Each row is a point. To make a cloud, some directions were put in groups of two or more. Within a group, all points are equally far from the middle, so they leave a hole (a ring in 2 directions, a hollow ball in 3). The other directions are filled evenly. Then the cloud was stretched, turned, moved and blurred a little. How many holes are there, and how many directions does each take, smallest first?

Cloud:
[[-.50, -.09, .02],
[-.23, .62, .04],
[-.34, .39, .24],
[-.65, .05, -.21],
[.40, .29, -.28],
[.27, .62, -.18],
[-.74, -.13, -.32],
[-.08, .14, -.80],
[-.14, -.68, -.39],
[-.21, .62, -.10],
[-.02, .66, -.18],
[-.24, -.36, .11],
[-.19, .66, .25],
[-.69, .13, -.47],
[-.54, .03, -.01],
[-.53, -.07, .00],
[-.47, .35, -.13],
[-.06, .60, -.31],
[-.67, .09, -.32],
[-.76, -.27, -.33],
[.01, .55, -.36],
[.20, -.24, -.55]]
Holes: 1 (2)

Cloud:
[[.36, -.46, -.01],
[.43, -.30, -.15],
[-.70, .44, .22],
[-.12, -.15, -.36],
[.18, .68, -.25],
[.65, .39, -.18],
[.41, -.03, -.51],
[-.93, .28, .12],
[.11, .71, .40],
[.10, .22, .53],
[-.03, .20, .41],
[-.40, .20, -.55],
[.04, .61, .35],
[.69, -.42, .04],
[-.52, .05, -.39],
[.10, .12, .26],
[-.51, .35, .02],
[.07, .15, -.50],
[.65, .08, -.22],
[.09, -.21, -.73]]
Holes: 0

Cloud:
[[-.94, -.06, .28, .23],
[.26, .22, -.40, .10],
[-.48, -.40, -.55, .09],
[-.58, .25, -.29, -.42],
[-.17, .27, -.31, .06],
[.34, -.30, -.41, .25],
[-.35, .20, .20, .57],
[.32, -.08, -.44, .12],
[-.76, .24, .41, -.30],
[.05, -.35, -.14, -.53],
[-.37, .36, .19, .22],
[-.10, -.76, -.19, .16],
[-.63, -.14, .57, -.37],
[-.38, .60, .21, -.34],
[.49, .15, -.38, -.08],
[-.28, .40, .43, .05],
[-.56, .52, -.07, -.61],
[-.44, -.57, .38, -.02],
[-.31, -.59, -.16, -.48],
[.29, -.02, .55, -.05],
[.25, -.51, -.02, .05],
[.51, .47, -.33, -.25],
[-.17, .37, .28, .40],
[-.86, -.29, .48, -.01],
[-.80, .10, .10, .21],
[.38, -.29, .11, -.25],
[-.04, .56, -.05, .03]]
Holes: 1 (2)
